Every row gives one point. To make a cloud, some directions were put in groups of two or more. Within a group, all points are equally far from the middle, so they leave a hole (a ring in 2 directions, a hollow ball in 3). The other directions are filled evenly. Then the cloud was stretched, turned, moved and blurred a little. Count the holes, and give their numbers of directions, smallest first.

Cloud (15 x 2)
[[-0.25 -0.29]
 [ 0.57 -0.38]
 [ 0.15  0.43]
 [ 0.39  0.35]
 [ 0.24  0.75]
 [ 0.72 -0.17]
 [ 0.72  0.01]
 [ 0.26 -0.11]
 [-0.13  0.59]
 [ 0.21  0.56]
 [ 0.72  0.26]
 [ 0.30  0.51]
 [ 0.21  0.60]
 [ 0.04 -0.54]
 [ 0.18  0.45]]
Holes: 0

Cloud (19 x 3)
[[ 0.20 -0.23 -0.63]
 [-0.61  0.05 -0.40]
 [-0.02 -0.55 -0.37]
 [-0.43 -0.45  0.37]
 [ 0.54  0.55 -0.02]
 [-0.15  0.64  0.53]
 [-0.28 -0.44 -0.36]
 [ 0.18  0.67  0.40]
 [-0.51 -0.37 -0.17]
 [-0.58  0.12 -0.40]
 [ 0.24  0.48  0.57]
 [ 0.58  0.38 -0.30]
 [-0.06 -0.63  0.35]
 [ 0.61  0.45  0.10]
 [ 0.51 -0.08  0.60]
 [ 0.56 -0.47  0.25]
 [ 0.64  0.33 -0.21]
 [ 0.20 -0.18 -0.65]
 [ 0.70  0.31 -0.08]]
Holes: 1 (3)

Cloud (19 x 3)
[[ 0.32  0.25  0.12]
 [ 0.48  0.25 -0.26]
 [ 0.13  0.41  0.33]
 [ 0.06 -0.33  0.57]
 [ 0.28  0.39  0.05]
 [-0.46 -0.22 -0.83]
 [ 0.00  0.57  0.12]
 [-0.14  0.64 -0.28]
 [-0.52  0.48 -0.22]
 [-0.70 -0.29 -0.22]
 [-0.36  0.52 -0.60]
 [-0.67 -0.42 -0.06]
 [-0.95  0.10  0.30]
 [-0.08 -0.41  0.78]
 [-0.39 -0.59  0.09]
 [ 0.16  0.49  0.07]
 [-0.49 -0.30 -0.65]
 [-0.10 -0.49  0.57]
 [ 0.02  0.32  0.72]]
Holes: 1 (2)

Cloud (32 x 4)
[[-0.32 -0.34 -0.22 -0.43]
 [ 0.41 -0.27  0.17 -0.23]
 [ 0.19 -0.01  0.43  0.36]
 [ 0.28  0.04 -0.41 -0.36]
 [-0.90 -0.06  0.22 -0.45]
 [ 0.06  0.62  0.63 -0.38]
 [-0.02  0.44  0.38 -0.47]
 [-0.50 -0.54  0.40  0.27]
 [ 0.59  0.28 -0.18  0.21]
 [-0.33  0.21  0.74  0.56]
 [ 0.39 -0.39 -0.24  0.40]
 [-0.88  0.09 -0.27  0.55]
 [-0.38 -0.46  0.69  0.22]
 [-0.82  0.81 -0.07  0.07]
 [-0.01 -0.02  0.74  0.52]
 [-0.32 -0.04  0.20 -0.79]
 [ 0.49  0.35 -0.25  0.35]
 [-0.70 -0.14 -0.53  0.63]
 [ 0.02  0.05  0.63  0.51]
 [-0.51 -0.02 -0.41 -0.26]
 [-0.47  0.58 -0.11 -0.29]
 [-0.51  0.01  0.06  0.29]
 [ 0.30 -0.55  0.21  0.37]
 [-0.54  0.17  0.17 -0.83]
 [ 0.49 -0.26  0.06  0.75]
 [-0.39  0.13 -0.31 -0.17]
 [ 0.14  0.42 -0.79  0.30]
 [-0.16  0.53  0.54  0.16]
 [ 0.12 -0.51 -0.06 -0.59]
 [-0.39 -0.13  0.03 -0.59]
 [-0.20  0.70  0.44 -0.68]
 [-0.17  0.26  0.21  0.91]]
Holes: 0

Cloud (30 x 4)
[[-0.20 -0.07 -0.38 -0.36]
 [ 0.87 -0.11  0.79  0.05]
 [ 0.62  0.15  0.41 -0.40]
 [ 0.07 -0.45 -0.43 -0.15]
 [-0.68 -0.07 -0.72 -0.26]
 [-0.03  0.52  0.38 -0.10]
 [ 0.06  0.14 -0.34  0.08]
 [ 0.38 -0.53  0.27 -0.23]
 [-0.16  0.44 -0.20 -0.61]
 [ 0.19  0.84  0.60  0.42]
 [-0.34 -0.45  0.34 -0.61]
 [ 0.03 -0.70  0.54  0.49]
 [ 0.14 -0.35  0.43 -0.15]
 [ 0.38  0.42  0.50  0.08]
 [-0.79 -0.76  0.35 -0.44]
 [ 0.75  0.13  0.83 -0.38]
 [ 0.44 -0.72  0.35 -0.47]
 [ 0.72 -0.13  0.02  0.04]
 [-0.68  0.14 -0.21  0.09]
 [-0.63 -0.14  0.58 -0.56]
 [-0.54  0.75 -0.29 -0.23]
 [ 0.54 -0.60  0.23 -0.14]
 [ 0.30 -0.11  0.03 -0.23]
 [ 0.22  0.09  0.65 -0.11]
 [ 0.34 -0.48  0.11 -0.52]
 [-0.53  0.03  0.03  0.60]
 [ 0.31 -0.41 -0.37 -0.40]
 [ 0.36 -0.42  0.32  0.38]
 [ 0.01 -0.07 -0.39  0.80]
 [-0.48  0.47  0.23 -0.12]]
Holes: 0
